Every row gives one point. A path goes straight from each point to the next, and from the last back to the first. The post is the endless flat space through its rows: a point in 2 columns, a line in 3, a plane in 4, and so on, so that a path can go around it. How many times does the path go around the post? Going back the other way cancels.

Post (2 x 3):
-14	2	-20
7	-8	31
Path (18 x 3):
6	-24	7
-23	-8	-20
6	-16	-60
31	-23	14
3	-28	10
-27	-33	9
10	-31	-18
-1	-1	-32
18	13	8
8	-11	-21
-3	10	-29
-6	23	-22
-10	4	16
-23	-28	34
-41	-4	15
-17	22	48
24	24	-7
28	-13	-22
Times around: 0

Post (7 x 8):
50	15	4	47	11	-4	-24	14
3	31	-13	-10	20	14	-4	-22
7	-6	38	11	1	23	11	22
6	-1	19	-30	-25	-21	12	23
-10	31	4	5	20	-32	38	14
-5	16	31	3	1	13	-3	-24
-5	9	-25	-8	5	-10	19	-9
Path (26 x 8):
25	29	27	-7	15	-8	17	-20
22	-7	5	-4	20	-6	3	-8
-17	9	-13	-15	26	2	5	-8
-6	22	-2	38	2	-11	-6	2
7	27	-16	-16	15	10	15	28
14	23	-6	8	-2	11	-7	-34
32	8	11	31	9	-31	26	15
35	-6	31	-24	-21	-45	-30	22
12	23	-6	-6	-7	-30	-20	-11
15	10	-9	-11	-8	27	-29	-3
-12	47	12	11	19	3	29	-2
2	11	-1	2	18	2	43	19
29	46	28	7	29	-28	8	6
-6	-26	18	-10	1	-21	16	-28
13	12	60	-9	8	22	20	34
2	8	26	-9	-28	-3	11	-7
-20	23	6	26	-5	18	8	1
22	21	-13	19	12	-31	4	34
2	-12	26	-16	11	-2	-13	17
15	-4	12	-16	1	-4	8	7
25	11	20	-10	5	-4	27	21
-9	44	23	-31	-21	-3	32	10
15	12	29	26	-12	-8	-5	12
-23	27	-1	-13	8	-22	11	-12
11	2	23	15	51	11	-3	5
26	10	25	-1	5	-17	8	-5
Times around: 0

Post (13 x 14):
-23	23	14	-2	10	48	-22	-10	60	-35	47	17	-47	-23
-24	-8	6	52	-17	23	26	-28	8	-26	3	-24	9	13
-2	31	-15	39	24	-5	3	-2	10	11	-13	6	-38	-5
-29	10	0	-3	0	-9	5	21	-4	-13	4	6	-44	-14
12	-6	-9	-12	-3	-16	-10	10	-13	-15	-5	13	13	-9
6	-6	22	29	9	-46	33	23	20	23	-23	-25	-25	10
16	-8	43	19	23	-22	13	2	7	-12	-9	19	18	-9
-29	6	-20	-32	10	5	3	26	-16	-1	-15	4	-8	9
4	7	5	10	22	-16	2	-16	-18	3	-26	-17	-5	-12
0	-11	2	16	-7	1	10	-6	-20	23	7	4	19	-16
-3	-2	9	-4	-16	38	10	-2	6	-30	5	10	-28	0
13	-8	-2	22	4	29	-1	25	-2	-18	11	13	7	-39
22	20	7	5	26	-21	32	-35	10	-29	3	4	14	-10
Path (30 x 14):
9	-18	21	2	8	35	-3	16	11	-12	11	2	-26	-16
-38	-27	49	27	12	-41	10	6	26	-18	42	7	-7	4
7	13	-7	2	34	9	13	8	22	-29	-18	13	-18	-15
-14	4	23	4	-9	12	31	-27	19	-12	16	9	2	-6
-31	23	5	-2	11	-2	6	-7	0	-12	14	12	-3	-10
-2	12	22	11	6	18	6	6	-10	-13	8	16	-45	-20
-38	17	0	8	31	28	10	-3	8	10	20	11	-29	-2
16	-19	21	12	11	9	22	-5	28	-22	10	12	-3	-27
-12	-5	-15	9	-3	17	11	7	27	-27	-25	-20	-18	1
21	14	21	9	-1	15	-3	-2	35	-9	-8	26	13	1
4	13	6	30	-18	11	-16	-30	-22	-32	13	-4	-21	-17
-1	-17	-9	5	-6	-20	-10	18	-10	7	15	-15	-4	1
-37	-29	16	-12	-11	1	-5	-10	-7	-26	-5	-9	-11	-2
4	-1	7	1	13	-6	37	-2	16	-29	-6	7	-4	-20
25	16	-18	0	1	7	21	-27	-2	-31	6	27	-21	-51
8	15	-5	48	5	17	6	-5	16	0	-22	-8	-9	-9
5	17	1	14	12	-26	-6	28	2	-23	-3	-14	4	-1
9	12	16	13	21	-22	1	6	-15	-7	-1	26	-24	1
4	-15	-29	-3	10	3	16	14	-8	-3	6	-12	-17	-15
17	-6	2	-3	19	19	10	3	-15	2	-8	-1	-26	-11
12	3	25	-17	35	-15	-13	-3	-4	-55	-2	-11	17	-4
18	-6	2	32	0	-25	-5	5	-26	6	-9	-18	4	-15
14	-19	14	8	15	8	-12	22	13	-15	-10	-21	-34	5
-5	3	9	-22	26	-13	2	-4	38	-9	15	0	-11	-12
17	-5	-6	-8	-11	21	18	-5	-11	-28	-5	15	6	-22
9	1	-2	9	-17	6	7	-2	0	13	20	9	9	-28
20	27	-16	0	10	13	-17	14	-2	8	5	-3	10	-5
24	4	21	27	23	-33	15	-16	15	-26	14	-10	7	-8
13	-11	2	10	12	17	13	-10	-8	-15	-23	17	-9	13
-22	-26	10	-14	27	-16	11	7	39	-37	-6	-23	4	0
Times around: 4

Post (17 x 18):
20	28	12	-10	4	3	-5	15	10	25	4	10	9	7	9	-5	7	12
10	14	-3	0	-8	3	-13	-10	32	4	0	-3	-3	-20	26	-5	-26	-19
-21	-2	-4	19	-3	-14	-9	11	12	-2	35	2	-29	18	-17	0	-13	1
10	4	12	-1	-21	-7	-20	4	12	-6	-16	-8	-5	-8	-3	-11	-16	10
-5	11	17	3	-7	-20	-30	12	1	12	21	-22	18	-5	-18	-22	-13	19
13	14	4	-4	-8	-2	-1	5	1	23	8	4	-1	-15	-10	3	2	-10
-1	-14	-9	16	17	-17	10	3	-15	13	0	6	-11	8	4	-8	18	-11
4	-23	22	-12	-2	-2	-5	16	-2	-4	5	-17	7	-26	16	-20	-11	3
13	3	-4	20	-4	-30	12	10	3	-12	2	21	-2	-1	-13	-16	16	3
3	0	-17	4	23	1	6	21	0	-19	0	23	-25	-5	-14	-16	13	5
-7	-23	-18	-4	7	3	-5	-12	-27	5	29	-9	10	-4	13	-5	-30	13
8	-7	-4	-7	-15	5	-22	1	-20	-6	9	-5	39	-23	10	-7	23	14
-16	6	15	22	-10	-4	-8	21	-9	4	-3	4	2	3	-19	-37	-26	7
1	-9	8	18	22	-2	25	10	-23	-2	-15	-13	15	8	10	17	13	-9
-22	12	4	-5	16	-8	7	-10	4	11	-3	0	4	2	13	4	-13	16
-11	1	24	-2	22	14	2	-4	-13	-10	10	9	-6	26	-9	-13	-1	0
20	-21	-13	6	-13	11	-4	7	23	12	16	-14	-8	-30	-16	-17	13	6
Path (11 x 18):
-7	7	-5	4	9	17	9	13	-4	-9	-1	1	-3	18	-4	-39	11	20
16	0	-7	4	10	-12	7	8	10	-14	2	18	-8	24	23	-23	14	12
-14	0	-13	18	0	9	-22	-10	-21	14	8	-5	10	-22	7	-60	-18	2
-17	2	26	17	-4	19	-45	-5	-10	-12	0	-8	-15	6	-41	-9	-20	12
28	-2	17	7	-19	-16	-17	2	-13	14	13	-1	10	-12	-24	4	-23	-5
1	-5	-10	2	17	21	-11	19	-11	16	23	0	-10	-11	5	-18	-1	10
-17	40	45	-18	-26	-11	-5	-10	-1	1	-6	6	-3	-9	-6	-6	-9	-26
-7	-7	-10	3	-16	-31	9	-5	0	11	21	-2	24	1	-21	-18	-20	19
9	-19	0	-4	5	-1	-17	14	-13	31	-2	-8	7	0	-2	-22	-5	26
24	5	13	2	4	-4	-5	7	-14	7	-5	-3	9	-36	-5	-2	-1	6
-5	5	-14	13	4	-28	5	13	-7	3	21	-6	-21	-22	-5	18	5	-3
Times around: 1
